Rows are points. Examples show where two turns around zero, p and q, send a point. Where does a point land after both, in the order given? Backwards means that the second turn is done in reverse. Each puzzle has new turns, and all numbers are rounded.

Turn p:
[-33 -27] => [42  7]
[45 18] => [-48   6]
[-12   8] => [  7 -13]
Turn q:
[-11 -45] => [-15  44]
[-17  15] => [22 -3]
[28 30] => [ -7 -40]
Where do these land?
p, then q: [-38  27] => [-40  25]
q, then p: [ 41 -14] => [ 42 -11]
q, then p: [ -3 -13] => [ -2 -13]

Turn p:
[-17  -9  20] => [-23 -16  -2]
[-14 -13 -32] => [  7  11 -35]
[  4 -14 -21] => [ 17   1 -19]
[ 12 -12  33] => [ -4 -31  20]
[16 48  0] => [ 4 35 37]
Turn q:
[ -9 -29  -5] => [31  2 -3]
[-20 -11   9] => [16 -2 18]
[42 41 10] => [-55  18 -14]
[-12  -1 -14] => [  8 -17  -2]
Where do these land?
q, then p: [-14 -19 -12] => [ 24 -10   5]
q, then p: [40  8 19] => [-23  39   0]
q, then p backwards: [-44  -5  -2] => [ 37 -10  22]
p, then q: [18 16 -5] => [-19  15   4]

Turn p:
[ 20 -13   1 -12] => [-15 -18 -10   9]
[  3  39  10 -11] => [ 26   7 -30 -11]
[16  6  5 -5] => [  2  -6 -15   8]
[25 -9  9 -8] => [ -7 -20 -13  15]
[-48   4 -37  -3] => [-15  37  22 -40]
[  8 -14  -4  33] => [-2  9 20 30]
[-25 -14  15   7] => [ 10  -8  29 -10]
Turn q:
[17  9  0 15] => [  4  18   2 -16]
[ 10  23 -19   1] => [-17  16 -17 -13]
[-10 -36  -4  14] => [ 16 -32  12 -13]
[ 26  12   4 -28] => [-29  22  15  10]
[-43  -8  18  -2] => [ 24 -24 -13  30]
Where do these land?
q, then p backwards: [ -4  11 -25   0] => [  8   4 -11 -24]
q, then p: [ 14   1 -13  34] => [-13 -12 -31 -16]
q, then p: [  8   5  29 -25] => [34 10 11 15]
q, then p backwards: [ -4   3  43 -30] => [ 18 -12  -1  48]
q, then p: [  4 -19 -28  14] => [-21 -23   0 -20]
p, then q: [-18   0  -5   6] => [-1 13  2 15]

Turn p:
[-11 -18  -8 -11] => [ 15  -2 -19  -5]
[ -6 -10 -44  30] => [ 39 -30  15  18]
[-13  35  27 -15] => [-46   4 -12  10]
[ -1  34   5 -23] => [-27  16 -10  25]
[ 10 -25  13  15] => [  9  -2  12 -30]
[ 20 -16   6   4] => [ 10  12  13 -18]
Turn q:
[ 26   0 -12 -22] => [ 4  2 33 14]
[-12  15  -7  38] => [ -1  22 -20 -32]
[-25  14 -33  38] => [ 17  13 -14 -52]
[-1 23  0 -6] => [-18  -2  10 -11]
[ 19 -27  12 -21] => [ 9 -6  8 39]
[ 1  1 21  2] => [-14   2 -11  11]
[ -8 -26  20 -28] => [  3 -29  -7  32]
Where do these land?
p, then q: [ 48 -15   9   8] => [-48  -5  10  16]
q, then p: [-15 -21 -22   6] => [15 29 12 -2]
q, then p: [  5  28   7 -18] => [-14 -17 -22 -15]
p, then q: [-23  17 -17  24] => [ 25  11 -27  14]
p, then q: [-14 -10  23 -20] => [ 10 -22  18 -18]

Turn p:
[-15  16  21  -7   7  -5] => [-24  10 -14   9   4  -9]
[ 11 -10   7  11  -4 -24] => [ -7 -15   2 -25  -1  -9]
[  9  -2 -29 -17  -6 -35] => [ 13 -29   2  -9  37  -7]
[  7   2  19  17 -22  25] => [ -1  31   6 -17 -18  14]
[-2 12 -2  1 -2  7] => [ 4 12 -1  5  2 -3]
[  3 -14  -2 -12  -9  10] => [ 2 -3  6  1  2 22]
[-17  -8 -13  17  14  20] => [ 19  -1 -12  16 -25   1]
[  4   3  -2 -10  22   2] => [-5 -8  9 19  0 -8]
Turn q:
[-18   7  -7  -2  -8   6] => [ -1 -10 -16   2  12  -5]
[  8  -2   1  -2  19 -48] => [ 24   1  16  19 -36 -16]
[-16 -36  -9  12 -11  -2] => [ 25 -24   5 -23   7  10]
[-10   9  10   3  -8  -4] => [ -9 -14  -1   8   1  -4]
[ 5  4  0  0 41 10] => [ -7  27  -1 -19 -14 -22]
[ 4  9  8  6 -8 17] => [-19   1   3  -1  13   5]
[34  4 -1 -9 -7  0] => [-2 23 11 15 -1 20]
[-14  -3   8 -10  -4  18] => [-13  -8 -17 -12   3   7]
[  6   7 -11   3 -13   4] => [ 2  4  0  9 16  5]
Where do these land?
p, then q: [-19  16 -21 -14 -17  15] => [ -6  33  12  -1  14 -18]
p, then q backwards: [22  3 11  1 17 -5] => [ 2  8 18 21  9 -7]
p, then q: [ 18 -17  19   9  17   6] => [ -9 -31  -3   2  -1  18]
q, then p: [  4  -8   4  15  20 -14] => [-21   2   3 -17  13   2]
p, then q: [ -1  -7  28  -6   6 -10] => [  5 -23 -20  -8   2  -5]
p, then q: [-12  22 -14  15 -21   8] => [ 0 30  1 24  4 -7]
q, then p: [-18   2 -18  -9  -2  12] => [ 17 -16   9  12   7  -8]
q, then p backwards: [ -7  10 -21 -13 -16  -3] => [-23   6 -18 -11   0   1]
p, then q: [ 14 -21  13   2  -5  -8] => [ -5 -11 -17 -10  -8  17]

Turn p:
[-10 -13 -13 -10 -17 -28  -3   1] => [-15 -18  -1 -14  -8  -6  27   4]
[  3   1  13   6 -11  -4  -2 -10] => [-3  0 19 -6 -3  3 -4  4]
[ 17  -5  20 -10 -13  22  20  28] => [  1   0 -14  -7 -28  21 -32 -13]
[ 11 -10 -15   5  32 -19 -23  25] => [ -1 -21 -27  -1  40  12   9  -5]
[  2   5  -1 -14  -1  -1 -31 -12] => [ 14 -12   7 -16  14 -21  -2   7]
[  5  27   1   7   2   4  22 -24] => [ -8  24  11  20  -5  -7 -11  23]
[ -7  18 -12  -8  -2   5  12   2] => [  4   4 -11  14 -14  -8   1  13]
[-17   0  17   3  14   0  -5   9] => [  7 -14   7  17   5   3  -3 -16]
[ 12 -16  -7  29  -7  31  -3   6] => [ 20  30  -3 -14   3  26   1 -13]
[-16  -7  -3  -8   3 -10  12 -24] => [-18   6  11   7  -4 -22  13  -5]
Turn q:
[ 10   7   1  31 -15   1 -12   2] => [  6 -25  21  11  -2 -12   4 -10]
[ 12 -11 -15  -9  16  18 -12   8] => [-10   6 -16  18  16  -9 -16  -6]
[-15  -7   2  -8   0  17 -44  -7] => [-18  -6  15  -4  30  13 -29 -10]
[-28  -3  -5  -7  13 -11   3   7] => [-18  21   4 -17  -9  -3  -5   4]
[  6  43 -19  -5 -48  14  14   4] => [-16 -20  10  28  -3  29  50   7]
[  4  -4  10   3 -31  -6   6  -2] => [ 16 -11  14   8 -11  17   4  11]
[14 13 14 -3  9  9  6  4] => [12  1 -8  0 17 -8 15  2]
[  5   1 -11  -4  16   8  17  -7] => [ -6   0 -26  -1  -3  -8   5   2]
[ -1 -12  13   0   8 -26  12  10] => [ 20  21   4 -10 -17  -8  -3   3]
[ -7 -15  13   5  14   4  10  -3] => [  6   1  -7 -14  -1 -13 -11  14]
[  1 -12  -4  -4  16 -27   0 -15] => [  8  10 -12 -16 -18   2 -14 -18]
Where do these land?
p, then q: [ 17  16 -10  19  -6  13  -1   8] => [ -7   1  -2  22  20 -10  14  -3]
q, then p backwards: [ 8 29 -2  8 19 -9 -8  5] => [-18 -29  -9  -3   8   2  -8 -12]
p, then q: [ 23  20  -3   1 -13  -8  12  -8] => [-12  18  24  11  12  -3   6   7]
p, then q: [  9  20 -23  17   5 -13  18   3] => [-22   5   9  12  -2 -26  16  11]
p, then q backwards: [  4  19 -16  -5  -6   9  -4 -12] => [  0 -11  14   1   8   3  19  14]
q, then p backwards: [ -8 -35  16 -22   9  15   3   6] => [37 27 -4  2  8 14  0 -4]
p, then q: [ -6 -14  16  16   4 -10   5 -15] => [  5  -7   2 -28   9  -3   2  12]
q, then p: [-30 -17   5 -23   2  20 -11   3] => [ 33 -22 -12  17   8  -8  -4 -11]
q, then p: [  6 -23   0  10   4 -26 -11  -4] => [  7  -4  18 -27   7  -6  -6  16]
q, then p backwards: [-22 -13  16 -21 -18   9  -3  13] => [ 25  20   6  26  -7  -6   2 -11]

Turn p:
[ -3  -4  17  -6 -16  13 -14  15   5] => [ 25   0   2  -1  -3   1   6 -17 -17]
[-5 17 10  9 -6  2  4 12  4] => [  3 -17 -13   7   4  -3   0  -9 -10]
[-12   6  -9  10 -23  16  -7   7  21] => [ 20  -8 -16  -9  14  22   4   0 -14]
[-16  -2  15  19  -6  -5 -20  15  12] => [ 18 -13  -5  17 -15  15  -1   1 -20]
[  2  -8 -11   4   4   4   7  22   2] => [  0 -18   7  -8  -4   9  13  -4   8]
[ 19  -2  -1 -20  20  -6   8 -24   4] => [-21  27   9   8  10 -11   9   4  14]
[ 23  -2  -6   0   3 -10   7 -23 -15] => [-11  18  -1   2   1 -10 -13   3  28]
[-10   4   7 -18  -7 -26 -12   7  -4] => [ -5  10 -12  -3 -28 -10   6  -3 -16]
[  5   7 -19   7  18  15   2 -19 -16] => [ -4  -2   9  -6  18 -12 -10  25  17]
[ -3 -16  -3  -7  11  -4  25 -11 -12] => [-27   4  19  -9   1   0 -11  -4   8]
Turn q:
[-23   9   3  19   9  -9   5  -2  -5] => [ -3  14  19  -2  -5  12  13 -13 -11]
[ -9  -8   7   7  -3  47 -17  -1   1] => [-18  -5  13  27  -3  18 -13  11  30]
[ 6 12  3  4  7  4  6 -6 16] => [  4   7   0  15  -9 -12  -2  -7  -2]
[  8 -10   3  13  10  -4   4  11  -6] => [-14  -7  -6   2   8   0  11 -11  -5]
[  0  10   3  -9 -20  -8   2  19   6] => [ -7  16 -16 -14  -4  -2 -13   8  -5]
[  4   5   3  -2   5 -12 -33 -12   2] => [ 15  -9  -9  -4 -24   7  17   5  11]
[ 10   8   7   4   0 -10   9 -14  -2] => [ 12  -5  -3   5  -6  -2  -2  -8 -18]
[-26 -48   2  -4 -18   9  -4   6  11] => [-33 -20  27 -25   2  -5 -13  13  19]
[ 10   8 -20  -6  14 -18   6   3  -6] => [ 17   6 -10  -5  15 -11  18  -2  -8]
[ 11   5 -18  -9 -18  -5  10 -11  -6] => [ 16  -2  -3  -2  10  -6  -8  20 -17]
[  9   9   7 -16  14   5  11  10 -10] => [  9   6 -15   3  17   2  -8 -17   6]
Where do these land?
p, then q backwards: [  6  17   7  -6 -21  10 -12 -10  -1] => [ 13  18  -6 -19   4  -9  14   5  -1]
p, then q: [ -9 -23  13   4  15  16  -5 -11  -1] => [-10  -5 -12   9 -14  21  -5 -20   3]
p, then q backwards: [ 11 -12  20  -6  10  -9  -2 -11   8] => [-9 16  0 16 10 15  7  1 10]
p, then q: [-12   7  14   6 -23  -5   7   3   1] => [ 13 -14   6   4   5  12  10  18   3]
p, then q backwards: [-7  2  5  3 16 12  9  3 11] => [  1 -13  -9  14   4   6   8  -4 -11]
p, then q backwards: [  5   2 -15   6   4  14  13 -15 -29] => [-10 -22  -5 -27 -10  11   7   5   9]
p, then q: [ 32   7 -16   4 -18   4   4  12  -4] => [ 12  -4   2   6  -4 -40  -1   8   4]
p, then q: [  4   7 -27 -26   1   0  -4  22 -14] => [ 11   4  -5 -28  12 -23 -22  -2  -6]
p, then q: [-20 -12  -5   3  12 -19   1  -1  24] => [-19  13  14   8  14  21 -14   4   1]
p, then q: [-10   5   4  12   4 -23 -11   8   5] => [-19   0   4  -1   8   8   0  21 -11]

Turn p:
[ 18  21  14 -21   6   5   9   3   6] => [-20 -13  11  -1  12  14  18  -4 -14]
[  0  11  -3   6 -22  -3   4  -4   8] => [-10   5  -7  10  -3  -8 -10 -11 -14]
[ -2  -3  -5  -3   6  11 -21 -14 -15] => [  1 -19   6   5  -8  -4  -9  12  19]
[-20  -1   2   5 -12   6   6  11  -9] => [  8  14  -3  16  12  -2 -10   8  -2]
[-48  -4 -25   6   6  -2  -4 -14 -14] => [ 18  24  22  22 -13 -20 -15   8  27]
[ 30   2  24  15  29 -22  11  -1  -4] => [-15  -1  -6 -43  18  12  12 -16  15]
[ 7  9 -4 11 18 14 -1  0  0] => [  7 -12  16 -13   6   5  -9  -5   1]
[  9  -5 -14  -2 -14 -11  -2   4 -10] => [-10   8 -10  -4 -14   1  -8  13  -5]
[-10 -16   1   1   7  -8 -14  18  17] => [ 23   3  -8  -8  -1 -17  17   7  -5]
[ -4 -18  -8  -4   0   7   5   2   8] => [ 17   3  -3   5 -11   8   5   1  -2]
[ 19   4  19 -14 -23   4   8  -5  14] => [-18 -12 -19  13   3  12  12 -13 -18]
Turn q:
[ 10 -22  -3  19  -8   5  -7   4 -19] => [ -1   1  -2  -2  19   4  30   4 -13]
[  7   2 -11   4  -7 -17  -5  14 -12] => [  2   9  15 -19   3  -4  13  -2   3]
[ 22 -16 -21  -2  -4   3  11  10  -6] => [ 15  20  12   0  18  -3   5  -3 -19]
[-12  -3   1 -14 -10   7 -16  -5   5] => [  0 -25   5  -1   7   1 -10   2   1]
[-16  -2 -24   8   6   7  -6   4 -10] => [-16  -2   5   0  13 -25   6  -5  -4]
[13 35  5 -1 -3  6  4  2  0] => [-11   6  10  -5 -29  11  -8 -11 -10]
[-11  -8   1 -12 -13  -4  25  -2   8] => [ 19   1   0  14   6   2  -8 -19  14]
[  3 -14  31  -6  22  14 -14   8   9] => [-12  -2  -9  13   6  22 -10  34   4]
[ -5 -19   1  20  -7 -22  14 -12  27] => [ 21   7 -37 -10  11  -1  -1 -11  14]
[ -4  29   4  -1   8  -3 -11   1  -8] => [-18  -4  10  -8 -24  -4  -1   3   4]
[-24  19  17  -8  -9   1   1 -14  16] => [ -4 -23 -10   5 -18   6 -18 -13  18]
[ 19   0  -2  -6  26   2   4 -10 -10] => [  5  15   2  11 -14  -9   1  21 -14]
Where do these land?
q, then p: [ 18 -13  -7 -18 -29  -4   4   8 -10] => [-10 -22  -5 -10  14  28   8  -7  11]
p, then q: [ -9  21  23  -2   9 -19  -5   3 -10] => [ -4  11 -10   6  -8 -14 -15   8  28]
q, then p backwards: [  7 -15  -9  -9   5  26   9   0 -11] => [-17  17   3 -11 -14  15   7  12   6]
q, then p backwards: [ 25  -8  -6  19  -8 -15  -7 -19   8] => [ 14 -23   0   8   1  -8  -2  25  20]
q, then p backwards: [  4 -15 -13   1 -14  12  15  17  -5] => [-13  15  14   3   5   6  22   7   9]
p, then q: [-10  25   4  -9   8  10  16   9   1] => [-16   4  -9  18 -15   8  10  13   9]
p, then q backwards: [-11   3  20  -4   3  -6   3  -4  11] => [-11 -11  -7  12  -7   0  11   2 -12]
q, then p backwards: [  7 -22  -2  22   0 -21 -16  -3   0] => [  7 -17  18   0  11 -16  -9  24   1]
p, then q backwards: [-23  13  -6  -5   1  17   6  -7  -6] => [ -5  -4  -1 -25   3  11  14   9  -9]
q, then p backwards: [  4  -9 -19   9  18 -12 -15 -12  17] => [  2  -5   0  18  -9 -16 -22  23  -2]
p, then q backwards: [-12  21  14  -4   5  14 -11   7   4] => [-11 -18 -15 -12  -5  12  -7   2 -12]
